Each row is a point. The points of each table are mixes of a few directions, plus a little noise. Count the directions of each table, and those that both share. Where both have some left over, give the other angles between the two spaces (their principal angles), to ten degrees, smallest first.
In the rows, zero is written as 128.

First (6 x 3):
[[105  98  92]
 [157 164 131]
 [146 153 164]
 [ 89  77  89]
 [150 159 166]
 [119 117 126]]
Second (7 x 3):
[[ 91  85 154]
 [ 88  81 156]
 [168 175 100]
 [163 170 103]
 [111 108 140]
 [148 152 113]
 [125 125 130]]
Directions: first 2, second 1, shared 1

First (6 x 6):
[[131 130 119 103 130 127]
 [145 159  98  89 124 108]
 [128 140 142 189 118 121]
 [116  80 120  30 152 159]
 [138 161 129 183 114 106]
 [111 100 158 174 131 148]]
Second (9 x 6):
[[155 128 189 102 127  64]
 [132 160  84 128 122 131]
 [113  97 150 149 135 151]
 [135 146  92  82 129 126]
 [123 131 137 179 122 132]
 [156 134 184 107 125  65]
 [124 101 181 156 131 122]
 [108 127  68 117 133 181]
 [107 130  68 129 131 181]]
Directions: first 2, second 3, shared 2

First (7 x 9):
[[ 92 154 140 141 147 157 156 103 149]
 [154 109 121 119 114 107 108 146 111]
 [179  90 112 109 101  85  88 165  96]
 [ 87 159 141 143 149 162 160  99 152]
 [138 120 125 125 123 120 120 135 122]
 [157 107 119 118 113 104 106 148 110]
 [ 89 158 141 143 149 161 160  99 153]]
Second (10 x 9):
[[129 145 105 164 107 115 133 119 130]
 [132 135 121 138 124 123 128 127 126]
 [140 127 136 111 143 129 123 135 120]
 [137 113 154  82 159 140 119 141 119]
 [131 112 151  90 152 140 122 138 123]
 [111 175  58 249  51  92 148  94 146]
 [ 84  85 162  95 130 158 135 127 150]
 [129 119 141 107 140 135 125 134 126]
 [132 122 139 110 140 132 124 134 125]
 [155 149 115 135 134 114 122 132 115]]
Directions: first 1, second 2, shared 0; angles 60

First (8 x 11):
[[106 129 217 138 123  96 129  62 142  75 183]
 [156  95 157 117 111 169 139 131 123 160 125]
 [107 142 133 139  94  96 133 130 138 113 124]
 [158 130 112 124 166 141 143 158 145 106 152]
 [144  95  81  80  68 193 150 113  93 137  60]
 [104 174  85 160 213  88  90 159 122 105 121]
 [117 139 107 128 133 106 116 119 137 164 150]
 [133 121 132 137 116 135 124 153 124 163 109]]
Second (9 x 11):
[[ 95 179  44 149 152  64 101 158 144 167 137]
 [135 137 154 145 157 109 129 142 151 117 168]
 [145  94 167 107  99 177 144 103 107 110 104]
 [111 142  82 127 121 113 117 133 123 149 111]
 [149 100 183 122 120 160 145 114 123 103 132]
 [140 109 159 121 119 153 137 116 122 112 124]
 [147  92 175 110 102 176 145 104 110 104 109]
 [ 90 191  33 158 166  44  96 168 156 171 151]
 [139 108 155 118 113 155 138 116 116 114 116]]
Directions: first 6, second 2, shared 2

First (9 x 14):
[[ 68 127 134  77 155 221 134 137 160 121 135  51  55 128]
 [103 129  83 134 141 163 109 134 140 130 161 103  99  77]
 [138 125 142 106 127  85 123 149 126 160 114 150 134 128]
 [119 111 117 116 119 115 140 111 123 146 137 151 159 115]
 [143 140 128 122 128  95 109 160 128 133 124 121 109 107]
 [162 128 143 157  95  95 156  89 103  90 116 158 191 160]
 [166 142 129 173 115  99 121 124 112 101 122 144 148 138]
 [168 126 164 126  88  63 161 104 101 104 100 163 193 165]
 [ 86 124 112 141 185 215  99 144 158 168 143 111  64 134]]
Second (8 x 14):
[[139 165 109 163 108  65 143 176 118 225 147 116 105  84]
 [116 124 138  89 193 175  99 144 118  50  95 137 102 179]
 [129 144 123 129 146 117 123 157 119 142 123 126 106 128]
 [138 149 115 160  94  78 146 147 126 206 150 118 125  87]
 [127  98 137 127  95 148 138  72 146 100 138 132 170 128]
 [125 135 128 117 156 136 117 148 121 114 116 130 109 143]
 [134 121 126 146  86 112 145 103 138 157 147 125 154 104]
 [116  90 147  93 147 192 114  78 139  29 110 140 153 172]]
Directions: first 5, second 2, shared 0; angles 30, 50

First (11 x 20):
[[ 82  70 168 164 145  80  98 100 127 118 131 132 156 134 131 147 130  97
  176 142]
 [185 176  93 117 128 168 105 114 157 149 146  89 135 185 117 130  92 160
   29 126]
 [ 95  97 151 140 131 100 131 127 116 118 121 144 132 106 132 131 144 108
  178 131]
 [112 125 132 117 118 125 160 152 107 117 114 154 108  83 134 116 154 122
  174 122]
 [197 197  78 101 118 187 128 134 151 150 139  97 118 168 118 120  99 170
   26 119]
 [149 168 102  94 109 160 174 167 115 128 115 145  94  90 131 105 147 146
  128 113]
 [ 96  84 157 157 143  92 100 103 131 123 133 127 153 140 129 144 126 105
  156 140]
 [153 158 107 109 120 154 141 141 129 133 127 125 116 127 127 118 125 145
  102 122]
 [161 186  90  84 104 173 183 175 114 131 113 144  84  87 130  99 146 156
  117 109]
 [117 116 137 134 130 118 124 124 126 125 127 131 132 125 129 131 130 121
  141 131]
 [ 62  33 192 194 160  52  63  69 135 117 141 119 184 162 128 165 117  80
  181 153]]
Second (10 x 20):
[[118 147 150  90 140 191 177 171  92 114 138 169 103 112  86 122 129 130
  101  46]
 [118 121 119 162  87 163 127 140  89 117 169 129 102  96 139  91  90 145
   99 132]
 [126 124  99 169 140  50 109 120 140 121 134 115 158 134 146 122 106 127
  192 196]
 [133 115 109 125 143  66 114  98 157 140  99 111 160 150 149 148 153 111
  163 157]
 [128 109 123 161 105 103  63 119 135 148 117 126 150 119 110 125 134 130
  133 171]
 [132 129 109 145 155  55 119 114 155 126 118 113 159 149 145 139 125 120
  188 180]
 [133 151 173  87 140 202 144 157 127 130 121 153 103 127  81 142 144 135
   84  66]
 [142 139 130 146 157  71  98 113 177 132 114 106 154 157 134 149 125 129
  177 195]
 [117 110 121  81 114 163 166 124  95 134 112 147 118 117 131 128 165 109
   87  46]
 [133 136 147 113  98 216 163 126 112 118 159 113  73 119 160 113 110 144
   56  91]]
Directions: first 2, second 5, shared 0; angles 50, 50

First (11 x 32):
[[120 183 246 111 150 115  99 171 118 249 136 188 119  97 125 138 149 121
  131  97  83 116 132 138 137 103 151 147  61 138 140  36]
 [129 123 117 129 127 129 130 124 128 118 127 122 128 130 128 127 127 129
  127 131 132 129 128 127 127 130 126 125 134 127 128 137]
 [129 122 117 130 125 131 130 123 130 116 127 122 129 132 129 127 126 128
  127 131 133 129 127 127 127 131 126 126 135 127 127 138]
 [126 144 162 123 134 125 120 141 125 163 130 146 125 119 127 131 133 126
  129 119 114 124 128 130 131 121 135 135 108 132 131 100]
 [133  98  64 137 116 136 144 104 134  63 124  95 133 144 129 123 116 132
  126 145 153 135 127 124 123 141 115 117 164 122 122 179]
 [134  91  51 138 114 138 148 100 135  51 123  91 134 148 130 121 115 132
  126 148 157 136 126 122 122 144 113 116 171 121 120 188]
 [133  92  50 139 113 137 147  99 136  48 122  88 133 149 130 121 115 132
  126 148 159 136 126 121 122 145 112 116 171 121 121 189]
 [122 177 229 113 146 116 103 165 118 232 136 180 121 102 125 137 146 122
  131 101  89 118 131 137 135 106 148 145  71 136 138  48]
 [122 168 211 117 143 119 107 159 119 214 134 170 122 106 125 136 142 123
  130 107  96 119 130 135 135 110 144 141  80 135 136  63]
 [127 134 142 125 131 127 124 133 127 142 129 135 127 124 128 129 130 127
  129 124 123 127 128 129 129 126 131 130 119 130 130 118]
 [136  76  19 143 108 141 156  87 139  16 120  72 136 157 131 118 109 135
  125 157 169 140 126 120 119 151 106 110 190 119 117 214]]
Second (10 x 32):
[[127 149 124 115 137 131 125  95 123 161 134 144 173  91 172 152 139 114
  177 182 167 154 113 143 106  73 148 168 159 171 157 177]
 [138 142 110 136 129 132 123 147 149 146 143 137 131 138 116 122 105 110
  130 167 175 134 115  88 118 126 132 159 106 123 107 120]
 [183  92 169 154 185 123 121 110  88 108 126  99 107  99 163 116 164  76
  142 181 103 150 150 155 114  76 116 124 130 195 168 150]
 [153 136  88  96 141 183  98 105 160 107 136 129 151 121 153 129 152 167
  131 132 163 142 112 142 116  97 106 146 140 132 135 193]
 [ 85 151  92 113  78 140 136 143 157 118 123 145 130 158  99 132 117 178
   93  71 132 115 120 121 133 164 141 114 113  69 114 106]
 [167 123 210 139 162 135  93 153 151 116 124 109 117 120 109  80  92  95
  110 133 127 108 143  52 162 184  73 113 136 115  66 124]
 [115  98 165 123 145  78 147 108  77 161 120 119 130 108 135 151 123 118
  177 103  63 101 136 169 160 150 118 109 174 157 122 114]
 [120 116 162 141 122 123 138 119 103  92 106 115 109 121 136 121 158 128
   99  98  78 134 154 159 126 123 137  86 129 131 166 121]
 [ 89 122  59 126  93 102 163 143 118 149 137 141 112 167  97 156 118 157
  129  94 116 111 114 155 128 145 155 130 102 101 123  78]
 [103 153 101 136  89 134 137 155 155 123 130 144 121 156 101 122 113 138
   91 120 157 132 123  97 116 142 153 131  91  86 121  97]]
Directions: first 1, second 6, shared 0; angles 60

First (10 x 32):
[[ 72 111 196  94 147  52  89 108 239 104  34 120  87 151  49 165   7  93
  122 131 129  89 165 137 104 138  40 156 193  68 156  73]
 [152 135 100 143 120 160 145 136  81 139 168 131 145 119 161 112 179 143
  131 127 128 144 112 124 138 124 165 116 101 153 116 152]
 [164 139  84 150 115 177 153 140  56 144 188 133 154 114 178 104 205 150
  132 126 128 153 104 122 144 122 184 110  86 166 110 164]
 [128 128 128 128 128 128 128 128 127 128 129 128 128 128 129 128 129 128
  128 128 128 128 128 128 128 128 128 128 128 128 128 128]
 [147 134 105 140 121 154 141 134  90 136 160 131 142 121 155 116 169 140
  130 127 128 141 115 125 136 125 158 119 106 148 119 147]
 [104 120 157 113 136  96 112 120 176 118  89 125 111 137  95 143  77 113
  125 129 128 112 144 131 118 132  90 140 156 103 140 105]
 [159 137  91 146 118 170 149 139  67 141 179 133 150 116 171 108 194 147
  131 127 127 149 108 123 141 122 177 113  92 160 112 158]
 [102 120 159 113 137  93 110 119 179 117  85 124 109 138  92 145  73 112
  125 129 128 110 145 132 117 132  88 141 158 101 141 103]
 [149 135 103 141 121 156 142 135  87 137 163 131 143 120 157 115 173 141
  130 127 128 142 114 125 137 124 161 118 104 150 118 148]
 [104 121 158 113 136  95 111 120 177 118  87 124 110 138  93 144  75 113
  125 129 128 111 145 132 117 132  89 140 157 102 140 104]]
Second (10 x 32):
[[ 87 115 177 104 142  75 100 115 207 109  62 122  99 143  73 154  42 103
  122 131 128  99 155 133 111 134  66 149 174  86 148  88]
 [118 124 141 122 131 115 121 124 149 123 112 126 120 133 113 135 107 121
  127 128 127 120 134 129 124 129 111 133 140 116 134 117]
 [ 99 120 163 110 139  89 107 118 187 115  79 124 107 140  86 148  64 112
  124 129 128 108 148 134 115 134  82 144 161  97 142 100]
 [167 141  77 153 115 183 156 141  47 145 196 133 157 112 186 101 215 154
  133 127 127 156 100 123 146 120 192 106  80 171 108 167]
 [118 125 141 121 132 113 120 124 150 124 109 126 121 132 114 135 104 122
  127 129 128 121 134 130 123 130 111 133 139 116 134 117]
 [150 136 101 143 120 159 145 137  82 138 165 132 145 118 159 113 177 141
  131 126 127 143 113 124 138 124 163 116 101 151 117 149]
 [151 135 101 141 121 158 144 135  85 137 165 131 144 119 158 114 177 142
  129 127 127 143 114 124 137 124 164 117 102 151 117 151]
 [155 137  94 145 119 166 147 138  70 139 174 132 147 117 167 110 188 145
  131 126 128 147 110 123 142 124 171 115  96 157 113 156]
 [149 134 102 140 121 155 141 134  86 138 164 133 143 120 158 115 174 142
  131 127 127 142 114 126 137 125 162 117 103 151 118 149]
 [ 85 114 183 102 144  67  97 113 217 108  54 122  95 145  65 158  33 101
  125 130 129  98 157 134 108 135  57 150 179  81 150  83]]
Directions: first 1, second 1, shared 1

First (8 x 32):
[[139 154 152 153  81 180 128 158 136 130 152 200 162  79  92 140 124 109
   69 147 159 137 143 146 121 155  71 118 117 169 114 124]
 [148  96 131 120 169 119 114 109 111 152 115  68 123 113 148 109 146 165
  176 116 100 112 144 106 132 108 168 168 146 131 110 145]
 [ 92 115 126 141 176 126 174 126 147 101 121 158 118 174 128 136 142  86
  105 119 170 126 122 146 143 154 136  94  97  87 138  58]
 [119 131 124 130 146 132 142 137 130 110 121 110 119 137 130 131 135 141
  130 112 130 122 122 116 127 122 133 123 134 127 154 118]
 [115 154  87  88  86  65 104 117 127 114 121  84  96 183 149 133  87 139
  163 127  85 141  84 119 119  94 140 109 148 101 171 177]
 [143 118 143 137 128 146 122 127 123 146 133 141 143  98 121 122 138 129
  123 136 132 125 147 132 129 136 123 144 126 144 100 129]
 [122 171 110 121 108 139 129 162 129  90 124  82 111 128 126 140 115 179
  130 101 109 125 102  93 112 100 114 120 163 155 205 161]
 [147  86 150 133 130 119 110  89 123 182 138 179 156 112 128 112 136  77
  128 166 141 136 161 168 142 156 136 144  95 110  33 112]]
Second (11 x 32):
[[147 131 136 113 101 114 106 106 127 149 132 155 140 127 131 125 118  99
  122 137 126 131 141 140 124 147 120 112 112 125 110 127]
 [154 106 126 103 124  97 115  82  94 140 100 105 124 147 137 133 134 106
  138 143 117 123 156 119 106 144 161 112 108 113 128 106]
 [ 82 156 126 157 181 166 170 192 178  85 148 122 116 125 128 119 137 177
  128  73 145 118  87 118 158 102 105 137 164 141 172 130]
 [146 108 126 120 126 122 118 106 101 138 111 105 126 130 133 137 133 122
  132 140 119 124 148 116 116 134 151 134 113 121 121 121]
 [106 131 120 146 133 141 144 155 131 114 135 121 123 122 115 129 130 151
  128 136 132 136 109 131 133 106 122 147 148 135 129 144]
 [169 109 140 116 121 138  97  99 108 158 117 120 136 116 149 140 130 107
  123 124 115 114 165 108 124 155 145 133  88 121 110 116]
 [147 129 142 131 139 159 114 133 140 141 134 130 135 110 148 133 130 127
  119  97 125 111 142 109 142 144 124 136 105 130 127 121]
 [142 112 130 122 163 137 130 116 116 124 107  88 118 134 149 136 144 137
  136 102 122 107 146  97 126 136 157 129 112 119 150 103]
 [ 34 168 108 201 128 181 184 249 178  77 185 155 124  96  73 120 118 203
  117 145 153 165  40 165 162  50  65 188 212 166 124 201]
 [140 113 124 121 114 115 119 108 104 138 117 118 128 131 125 134 128 118
  131 152 121 133 141 129 115 130 142 131 120 123 115 129]
 [142 146 130  77  77  38 111  64 130 144 123 187 139 171 121 103 108  61
  133 158 133 146 134 176 102 159 116  49 127 112 121 110]]
Directions: first 4, second 4, shared 1; angles 40, 50, 70
